Each point is reached from the start by the listed moves, each made 0, 1 or 2 times, or once backwards (-1), plus a little noise. Is the number of moves made odd or even? Then give how often each move was made.
In the rows, 128 means zero.

Moves:
(1): [157 126 143 136]
(2): [116 157 160 147]
Start: [130 127 124 143]
Points:
[ 86 158 140 153] => even (-1, 1)
[141  99  94 124] => odd (0, -1)
[ 77 188 172 172] => odd (-1, 2)

Moves:
(1): [138 113 113]
(2): [153 141 133]
(3): [129 105 155]
Start: [127 127 129]
Points:
[145 110 204] => even (-1, 1, 2)
[163  80 174] => even (1, 1, 2)
[112 123  82] => odd (1, -1, -1)

Moves:
(1): [155 116 126 139 127 119]
(2): [126 139 142 116 116 130]
(3): [115 105 150 135 122 137]
(4): [133 134 131 144 134 141]
(5): [127 127 136 120 154 131]
(6): [127 122 126 115 115 151]
Start: [135 130 149 118 142 124]
Points:
[128 106 138  92 161 136] => even (0, -1, 0, -1, 1, 1)
[197 132 141  98 148 126] => even (2, 1, -1, 0, 1, 1)
[155  71 202 109  58 135] => odd (2, 2, 2, -1, -1, 1)
[125 135 162  58  59 157] => even (0, 2, 0, -1, -1, 2)
[ 86  96 211 111 176 194] => odd (-1, 0, 2, 1, 2, 1)

Moves:
(1): [158 130 122 155 118 112 142 126 132 136 120]
(2): [119 143 155 127 119 124 144 113 112  96 132]
(3): [148 116 152 119 110 138 114 146 144 147 139]
(4): [115 138 135 155 125 152 131 118 126 139 121]
(5): [156 131 132 119 145 149 133 125 144 124 124]
(6): [140 131 117 112 104 143 122 118 110 140  97]
(7): [111 114 144 128 136 125 154 120 124 124 115]
(8): [126 136 134 132 129 138 139 159 123 119 117]
(9): [118 148 109 119 107 126 133 127 165 141 107]
Start: [151 149 112 136 126  97 155 117 119 153 121]
Points:
[ 60 151  95 117 160 118 219 162 132 145  44] => even (-1, -1, -1, 0, 0, 0, 2, 2, 1)
[116 149 153 182  65 159 167 204 169 237  77] => even (0, -1, 2, 2, -1, 0, 1, 2, 1)
[ 56 201 168 102  69 114 217 136  72  88  55] => odd (-1, 2, 0, 0, -1, 1, 1, 2, 1)

Moves:
(1): [156 117 125 131 110 113 148 135 115 157 130 132]
(2): [130 158 116 135 139 115 132 116 142 139 123 122]
(3): [156 116 142 138 126 120 136 144 165 113 100 145]
(4): [143 110 128 156 154 129 129 125 127 159 127 136]
(5): [145 122 133 107 148 144 120 124 125 120 111 115]
(6): [153 144 114 165 111 158 130 141 109 110 126 124]
(7): [123 129 145 126 138 136 168 114 125 132 133 126]
(8): [128 142 112 107 128 135 142 154 134 140 130 139]
(9): [137 109 116 129  99 136 130 109 154 150 148  99]
(10): [102 135 160 134 109 130 128 123 137 136 111 135]
(11): [145 131 143 116 113 125 112 122 119 131 148 133]
Start: [130 119 121 120 129 124 121 156 122 145 130 115]
Points:
[216  63  94  91 131  67 142 101 135 228 149  60] => even (2, 1, 0, 0, 1, -1, 0, -1, 1, -1, 0)
[131 149 142  26   7 140 158 168 102 242 157  99] => odd (2, 0, -1, -1, 1, 0, 0, 2, 1, 2, 1)
[ 91 100 153  85 205 101 162 115  61 167 110 104] => even (1, 0, -1, 0, 1, -1, 1, -1, -1, 0, -1)

Moves:
(1): [133 130 129 126 128 123 117 131 113 132 133 141 123 113 132]
(2): [133 142 142 137 138 111 126 130 137 108  99 125 125 113 116]
(3): [119 112 139 143 127 109 116 139 115 118 120 118 129 124 125]
(4): [135 126 117 150 125 105 141 119 129 118 128 130 124 124 131]
(5): [116 114 128 141 142 144 150 133 118 122 130 139 128 120 135]
(6): [125 131 133 134 122 129 129 141 134 137 127 139 137 135 140]
(7): [135 112 135 114 129 121 136 141 127 131 114 133 130 123 116]
(8): [118 117 121 111 129 109 114 133 144 128 131 142 133 118 121]
(9): [134 109 148 132 129 132 127 111 136 130 137 136 119 134 130]
(10): [126 144 141 123 138 124 135 126 139 154 137 126 122 121 121]
(11): [129 126 133 135 129 129 129 144 132 116 142 119 126 128 120]
(12): [114 129 141 118 141 119 119 126 117 123 139 145 153 142 131]
(13): [142 124 130 131 126 133 114 128 134 131 127 130 152 118 121]
(14): [139 121 120 137 150 127 127 139 124 133 127 126 125 141 132]
Start: [134 137 111 143 148 120 138 127 131 128 132 138 131 140 129]
Points:
[139  15 163 182 228  32 110 133 122  33  84 216 150  75 101] => odd (1, 2, 1, 1, 2, -1, 1, 2, 2, -1, 0, 1, 1, 1)
[ 99 110 104 177 133  47 139 103 135 109 175 221  98  88 167] => even (2, 0, 0, 2, 1, 1, -1, 2, 1, 0, 0, 0, -1, -1)
[169  36 165 174 166 110  66 158 158 102 149 104 128 109  76] => odd (0, 0, 2, -1, 0, -1, 0, 1, 2, 0, 2, -1, 2, 1)
[ 96 133 205 168 195 183 180  68 132 109 151 148 127 142 130] => odd (-1, 1, 0, -1, 2, -1, -1, -1, 2, 1, 0, 1, 0, -1)
[111 158 137 239 109  62 153 109 119 135 122 133 132 130 170] => odd (0, 0, 2, 2, 0, 2, -1, -1, 0, 1, -1, 0, 0, -1)
[144  41 162  82 194 116 108 158 102 135 174 174 144 241 130] => even (0, -1, 0, -1, -1, 0, 2, 0, 2, -1, 1, 2, -1, 2)
[156 154 233 186 236  93  79 123 148 110 130 116 167 196 103] => odd (-1, 2, 1, -1, -1, 0, -1, -1, 2, 1, 1, 2, 1, 2)
[158 113 173 146 201 100 123 175 202 206  75 147 136 134 106] => even (-1, 1, 1, -1, 0, 2, 1, 1, 1, 2, -1, -1, 1, 2)

Moves:
(1): [163 131 132 143 115 124 120 116 124 126 129 123 129 126 114 127 127 133
 135 129 125 139 129]
(2): [133 146 127 136 130 135 114 131 137 132 139 123 120 128 132 128 126 120
 116 124 139 124 122]
(3): [128 135 149 138 135 139 133 138 129 131 127 123 136 126 116 118 134 133
 128 130 128 128 128]
(4): [122 127 128 143 137 123 136 132 122 125 137 124 126 128 134 135 129 134
 122 121 134 126 129]
(5): [132 123 120 114 146 148 124 146 129 133 132 128 109 125 129 119 120 128
 120 134 130 135 143]
(6): [131 120 134 133 117 143 127 134 129 135 120 118 126 130 135 133 116 135
 139 123 122 113 127]
(7): [133 129 122 116 126 125 148 132 132 124 129 126 132 136 121 139 139 131
 127 130 132 116 127]
(8): [124 132 143 135 105 115 129 149 140 131 147 125 125 128 111 143 123 140
 141 134 123 121 136]
(9): [127 123 125 131 139 121 127 123 146 141 132 123 113 126 130 123 124 138
 144 127 136 122 115]
(10): [130 150 117 136 115 122 126 126 104 143 121 118 143 149 127 114 138 124
 135 126 126 140 137]
(11): [128 125 130 120 130 132 128 129 126 136 143 131 129 132 122 124 133 126
 123 116 118 124 125]
(12): [131 139 126 141 119 137 132 123 122 131 128 149 125 123 110 128 128 136
 123 133 128 126 118]
(13): [130 133 119 130 143 129 125 137 127 134 129 135 139 119 132 132 120 124
 125 130 118 123 132]
(14): [126 121 122 139 128 130 123 128 132 128 131 127 139 142 116 126 132 130
 124 134 132 127 126]
(15): [137 123 129 127 130 130 124 129 125 125 124 138 126 138 138 125 132 127
 140 131 131 132 123]
(16): [126 136 136 131 137 132 122 122 132 139 126 128 127 130 128 142 133 128
 126 131 119 133 137]
(17): [117 126 123 129 122 139 121 134 128 125 125 124 138 119 130 131 154 146
 129 136 125 128 121]
(18): [140 132 137 126 126 133 134 132 130 131 136 129 137 131 136 124 111 149
 114 117 136 144 121]
(19): [126 135 128 121 135 138 113 114 117 111 134 125 121 127 126 126 107 141
 157 119 127 123 118]
(20): [130 125 133 128 118 129 138 115 122 124 138 127 135 127 141 121 128 136
 125 151 125 121 131]
Start: [144 123 136 141 136 121 142 113 133 128 122 127 129 133 125 147 126 103
 139 125 127 138 115]
Points:
[183 133 122 176  40 139 202 166 104 161  80 149 172 228  42 114 183 135
 172 190 149 139 122] => even (0, -1, 1, -1, 1, 1, 2, 1, 0, 2, -1, 2, -1, 2, 2, -1, 0, 0, -1, 0)
[233 140 139 187  40  98 107  19  57 101 106 141 104 159 133 115  93  98
 247 128 123 140  82] => odd (2, 0, -1, 0, -1, 1, -1, 0, 0, 1, 0, 1, -1, -1, 2, -1, -1, -1, 1, 1)
[105 136 143 190 116 122 130 153 120 180 101 165 175 185  77 175 171  89
 116 142  97 175 156] => even (-1, -1, 0, 0, 0, 0, -1, 1, -1, 1, 0, 1, 0, 2, 1, 2, 0, 0, -1, -1)
[224  90 177 213  64 148 156 110 162 177 153 132 123 177   7 147 134 189
 218 127 116  98  61] => even (2, -1, 1, 0, 0, 2, 1, 1, 2, 0, 2, 2, -1, 2, 1, 0, 0, 0, 0, 0)

Moves:
(1): [129 122 116 135 141 134 131 120 142 131 123 115 130 123 125 118 135 131
 132 121 122 126 138 132 132]
(2): [130 122 117 127 136 126 126 127 127 131 116 115 145 124 142 123 125 140
 127 131 122 127 134 134 121]
(3): [124 138 120 132 147 115 125 115 120 119 120 138 120 119 135 128 130 126
 136 132 120 117 134 129 140]
(4): [124 135 105 126 134 139 124 136 116 135 131 131 125 128 127 126 122 131
 125 136 137 130 136 125 135]
(5): [134 125 132 126 131 133 138 122 142 133 128 121 140 140 135 130 134 110
 141 103 136 134 136 128 140]
(6): [135 124 129 123 127 113 137 141 133 136 136 123 141 138 127 127 133 120
 128 131 128 131 122 137 127]
(7): [125 124 127 108 132 135 139 122 134 129 125 126 130 116 127 128 142 125
 129 128 133 125 132 131 123]
(8): [127 136 140 116 132 134 123 131 122 133 129 156 134 127 110 141 135 131
 126 135 131 137 121 127 133]
(9): [123 117 123 119 130 123 125 123 120 116 135 116 119 127 126 128 130 120
 120 121 129 121 129 117 122]
(10): [122 117 130 128 134 136 133 141 123 127 128 136 123 140 123 123 135 120
 134 116 130 123 135 132 144]
(11): [135 126 128 124 131 122 138 124 127 125 126 135 126 122 140 127 131 129
 121 125 130 134 124 126 133]
(12): [127 135 119 123 134 119 131 130 123 129 121 126 122 133 133 128 131 130
 132 126 131 121 116 125 134]
(13): [121 130 108 120 138 141 137 124 115 133 131 125 126 116 127 128 127 128
 131 131 139 139 121 140 141]
(14): [129 140 135 141 125 133 139 116 126 134 141 117 140 130 114 136 153 124
 121 126 114 106 125 123 132]
(15): [123 133 140 129 124 116 123 119 125 121 125 140 133 134 131 117 118 140
 132 107 136 119 132 125 141]
(16): [121 128 133 130 124 128 111 135 122 132 139 121 129 143 136 122 121 127
 116 131 142 131 127 131 128]
(17): [137 132 134 125 128 119 128 126 135 118 130 124 125 135 129 119 126 127
 123 131 117 129 127 132 117]
(18): [125 131 128 136 121 132 134 123 129 125 122 138 136 121 128 131 132 136
 138 135 119 132 133 121 130]
(19): [122 137 140 122 128 126 137 139 134 120 109 128 137 130 129 136 135 122
 121 131 142 138 121 127 116]
(20): [130 130 129 122 133 126 123 138 122 113 135 126 132 112 131 119 140 133
 126 118 126 127 126 121 133]
(21): [125 123 126 133 133 139 130 126 125 115 132 129 130 126 135 129 125 125
 126 121 125 128 122 124 120]
(22): [134 126 132 124 123 118 124 118 134 125 119 131 130 119 125 128 119 130
 119 141 126 130 121 130 138]
(23): [138 135 135 136 128 140 143 130 126 137 142 123 127 128 126 120 119 129
 130 146 114 123 122 121 133]
(24): [137 128 121 139 128 112 128 113 117 142 128 144 137 140 129 112 129 116
 121 129 122 130 137 134 127]
Start: [128 128 129 124 125 131 127 127 135 125 132 131 117 107 126 125 128 133
 134 131 124 126 123 135 131]
Points:
[195 142 189 129 133  71 225  64 178 155  95 149 216 131 118  54 157 104
 112 126  89 112 148 156 179] => even (1, 1, 0, 0, 1, 1, 1, 0, 0, 1, 1, -1, 0, 1, 2, -1, 1, 0, 2, 0, -1, 2, 2, 2)
[127 143 173 146 114 126 172 169 151 110 157 122 217 155 157 101 169 127
 107  48 172 155 127 115 143] => even (1, 0, -1, 1, 1, 2, -1, 0, 0, 0, 2, -1, 0, 1, 2, 1, 0, 1, 2, 1, 1, -1, 0, 0)
[155  65 138 114 161 147 174  57 150  58 156 138 136  88 122  53 226  66
  89   7 102 130 147 140 157] => even (2, -1, -1, -1, 1, -1, 1, 0, 1, 2, 2, -1, 1, 1, 0, 0, 2, 0, 0, 2, 2, 1, -1, 2)
[ 96 136 212  50 145  81 114 138 157  52 101 149 176 164 151 127 107  99
 100 129 173 110 126 146 119] => even (-1, 1, 2, 1, 1, 2, 2, 1, 1, 1, -1, -1, -1, 0, 2, 2, 2, 0, 2, -1, 2, 2, 0, -1)
[110 205 123  97 148  79 170  55  85  82  89 227 219  21  93 119 234 155
 103 136 118 104 115 122 148] => odd (0, 0, 1, 1, -1, 1, 2, 1, 0, -1, 0, 0, 1, 2, 2, -1, 0, 2, 2, 2, 1, 1, -1, 2)
[126  74 136  25 187 215 219 174 153 177 161 100 180 125 124 138 195  85
 159  65 197 161  82 184 205] => even (1, 1, -1, -1, 2, 2, 2, 2, 0, 2, 1, 1, 2, 0, 0, 1, -1, -1, 0, 0, 1, 0, 1, -1)
[147 139  61 173 146 122 145 143 113 113 191  54 198 120 162  38 189 160
  70 142  73  95 122 129 109] => odd (2, 1, -1, 2, -1, 2, 0, -1, 0, 0, 1, 1, 0, 2, 0, 2, 2, 2, 0, 2, 2, 0, 0, 1)
[103 167 161 133 179 142  56 127  87  84 167 188 140  55 137  82 107 225
 133 137 104  92 131 126 197] => odd (1, 1, 2, 0, -1, 0, 0, 2, -1, 0, 0, -1, 0, 0, 2, 2, 0, 0, -1, 2, 1, 0, 1, -1)
